Every row gives one point. To make a cloud, some directions were put in groups of two or more. Within a group, all points are equally far from the middle, so they leave a hole (a ring in 2 directions, a hollow ball in 3). The other directions are filled evenly. Then the cloud was stretched, turned, moved and blurred a little. How many holes are there, and how many directions does each take, smallest first?

Cloud:
[[ 23   8 -57]
 [ -1  10 -60]
 [-13 -27  34]
 [-24  16 -41]
 [-17  25 -10]
 [-39   5 -34]
 [-11  25 -26]
 [-31   7 -43]
 [  9  13  17]
 [ 15 -35 -61]
 [  0 -53 -14]
 [ 41  -7 -45]
 [ 44 -20 -42]
 [ -3 -48 -42]
 [ -6 -29  32]
 [ 29 -14 -65]
 [-43 -29   0]
 [ -3 -52 -24]
 [-47  -1  -2]
 [ 27  17 -30]]
Holes: 1 (3)

Cloud, 29 rows:
[[-62 -26   4   6]
 [ -1 -14 -48 -35]
 [-62 -13  21  -2]
 [-54  11 -55   0]
 [-55   5 -51  17]
 [ 21  35 -28 -21]
 [-66 -26 -17   4]
 [-26  36 -13  40]
 [ 13  16 -50 -25]
 [ -5 -34 -31  28]
 [ 20   2  40  -5]
 [ 23  34 -30 -18]
 [-22  12  39  27]
 [-24 -31 -32  33]
 [ -5   7 -34  44]
 [-46  35 -39  20]
 [-55  -5  12 -41]
 [ 10 -44  -7 -11]
 [ -3 -19  14 -50]
 [-13  37 -47 -26]
 [ 13 -16  39  -5]
 [-49   4 -55 -18]
 [-16  13  24 -53]
 [-15 -39 -25  29]
 [-36  35 -51 -15]
 [ 20  -5 -48 -15]
 [-50  40  21  -2]
 [-19  20 -28  46]
 [-32 -21  36  18]]
Holes: 2 (2, 2)

Cloud:
[[-37   4  -1  12 -57   7]
 [ 16  -5  32  28  15  51]
 [-18  15  30  31   8 -40]
 [ 49   7 -64  38  19  -9]
 [ 42  44  27 -18 -17   0]
 [ -6  -9 -22  48  19 -59]
 [-34  25  15  57   8 -25]
 [ 45 -55  14   0 -15 -60]
 [ 79   6  25 -70  -6 -80]
 [ 51 -27  12 -47 -39 -17]
 [ 27  49  17   6  34  -6]
 [ 64  -1   9  22   5 -48]
 [ 30  11 -49  13  19  38]
 [-12  40  39  -7 -15  36]
 [ 17   0  28  -7 -71  38]
 [ 27 -15  19  13 -45  12]
 [-11  -8 -17  23  25 -48]
 [ -1  41  37 -45 -28 -22]
 [ 32 -29  18 -26 -52 -15]
 [ 51 -23 -31 -13 -16 -83]
 [  4  20  50 -12  13  31]
 [ -4  17 -13  -7  18  13]
 [  1 -28 -13 -38  24 -26]
 [ 26 -18  32 -14  14 -15]
 [-13 -10  -7   8  -4 -46]
 [ 18  -5  78 -66 -21  10]
 [ 42 -12 -44  63  -2   9]
 [-23 -12 -34  -2   7  42]
 [ 63  18  44 -39   1 -67]
 [ 36 -18 -19 -23   8 -55]
 [ 45 -10   4 -29  14  35]
 [-13   2  32  23  17   0]
 [ 43 -63  -2 -14 -43 -10]
 [-17 -29 -10 -43 -10 -61]
 [ 47  28  24   3 -32  -6]
 [-43  29  25  -2   3  36]
 [  0  42   3  37  53  17]
 [-31   6   3  26  22 -31]
 [ 26 -55  34 -55 -42 -27]
 [-30  45  10 -11 -17 -31]
 [ 40 -22   8  -8 -30  10]
 [-14  23  14 -69 -25 -44]
 [ 42 -17  28 -23 -21   3]
 [ 20 -26  24   7 -28  -8]
 [-59  -5  -9   9 -60   9]
 [  2  18   7  26  21  27]
 [-37  -1  10 -23  22  12]
 [-28  45  20  38 -39 -25]
 [ -7 -15  28  24  23 -14]
 [-14 -39   3  37  35  -2]
 [ 30   8  -3  33  34 -21]
 [ -7 -26  24 -38 -19 -65]
 [ 48   0  47 -33   2 -42]
 [-29  37 -19   2  39 -13]
 [ 40 -65  37 -10 -30 -39]
 [  3 -13   6  63   5  -7]]
Holes: 0

Cloud, 85 rows:
[[-16 -24 -31 -34  29  31  20   6]
 [  9 -13  52   3  26  -6 -47  23]
 [-61 -22 -18 -16  -1 -17 -28  22]
 [-59 -34  10  25  -1 -34  13 -32]
 [-32  10   1 -43 -14 -35   6 -59]
 [-53 -32 -23   0  42 -37 -11   8]
 [-21 -53 -26  -8 -16   4  40  13]
 [ -4   3 -55 -41  29 -14  27 -37]
 [-23 -21  69 -56   5 -46 -32  26]
 [-45 -14 -34  24 -52   5  26 -34]
 [-42 -43  24  10  45 -13 -42  18]
 [-19 -57  48 -47 -12 -63 -30   8]
 [ 21 -39  19 -16  56  -2 -18 -22]
 [-56  -3   3 -58  29  -2  17  26]
 [  7 -13   3  43   5  -9  15 -72]
 [ 47 -48  -8  27  -4 -42 -14 -15]
 [-25  19 -70  -3   2   6  53 -45]
 [-41 -51  10 -18  45 -46 -34   2]
 [ 31  -3  51 -32  -5 -47 -16 -35]
 [ 25   0 -33  -2 -21  -1  62 -25]
 [-12 -11 -63  29  -9  25  49 -38]
 [-26 -18 -44 -24 -32   8  32 -68]
 [-32 -56  61 -12  -4 -14  -9 -41]
 [ -1  37  -9  -4  64  -5   1 -25]
 [  9 -39  14   9 -43 -59   2  -5]
 [-33 -30 -12  -4  -5 -20  42 -66]
 [ -2 -20 -24 -34 -12  31  -5  -1]
 [-15 -15 -54  -9  20 -17 -22 -49]
 [ -1 -31 -41   6 -21   5 -20 -46]
 [ 19  33   1 -11  47   2  36 -40]
 [  3  27 -11 -15 -44   4  43 -52]
 [-22  -6 -73  40  -4 -21  13 -23]
 [-25 -74 -18 -24 -41 -49  -9  -3]
 [-26 -27  43  20  31 -61 -30  -1]
 [-34  12  -6  23  -9  14  -5 -49]
 [-74 -20 -10  15 -27 -18  -1 -18]
 [-12 -39   0  11  51 -37 -50  19]
 [  2 -17 -17 -50   7 -57  13   4]
 [ -3   9  27 -87  -3   3   9   3]
 [ 44   4 -15 -22 -14 -36  22 -28]
 [ -2 -17  74 -20  10  -1 -39   1]
 [ 10 -27 -57  44 -14   2  -7 -13]
 [-25 -66  50 -40  -5 -18 -42  -2]
 [ 56 -14  11  26   5 -11   0  -3]
 [-38   7 -41   8   9  41  22  11]
 [ 20   7  -8  43  47 -22 -22 -24]
 [-24 -11  17 -31  15  22  57 -12]
 [-29 -29 -77  -7 -11  20  34 -27]
 [  5 -29  57 -23  10  15  29 -26]
 [-35 -30  12 -60  46 -21  -1   0]
 [-45 -25  -7 -37 -37 -44  31   9]
 [-29 -28 -43 -48  17 -18 -10  17]
 [ 23 -52 -19 -40  18 -40   3 -14]
 [ -1 -18 -29 -31  29 -14 -15 -57]
 [ 43  -2   5 -23   2   3   3  30]
 [-21 -12  56 -55   2 -41  -1 -44]
 [-73 -37 -38 -10 -11   3  27 -10]
 [ 10  -1   5  39  42 -22  -6 -60]
 [-49  39  24 -62   0  -9  41   9]
 [ -9   6  43 -15 -11  15 -13  41]
 [-52 -17  -2  -9 -21  -4  44  28]
 [-50  -6  10 -64 -50 -17  36  -4]
 [-69 -49  15  16  19 -21 -22 -15]
 [-46 -26 -29 -19  10 -35  30  12]
 [ 11   8 -15 -12  56  21  19 -36]
 [-27  -6  18  29  -6  37  16  16]
 [-11 -27  23  17  -6 -66  10 -10]
 [  5  29  15 -13 -16 -15  50  25]
 [-42 -53   4  27   2 -47 -37 -39]
 [  2 -31  34  36 -38 -22 -11 -41]
 [ -5  42  68 -13  -1  -4   3   1]
 [-37 -48 -10 -15 -38 -45   4 -59]
 [-17   1 -11  11  55  23  30 -17]
 [-33   1  30 -76 -28  -6   7 -22]
 [ 26   2  74 -18  -9 -27 -19  17]
 [-42 -74   4   0 -43 -21 -25 -22]
 [-64 -30  10 -38  -3   4 -19  26]
 [-39  -9  38 -28  60 -32 -29   1]
 [-38 -56  74 -20 -10 -20 -27  23]
 [-10   5  -6  21 -48   7  49  -1]
 [  0 -16  38 -42  58  -2 -26  -2]
 [-22   9   2 -31  30  12  15 -65]
 [-28  40  54 -55 -20   4  42   2]
 [ -6  17  40 -30  47  12  25 -35]
 [-32  54 -33   2  -6  -1  31 -29]]
Holes: 1 (8)
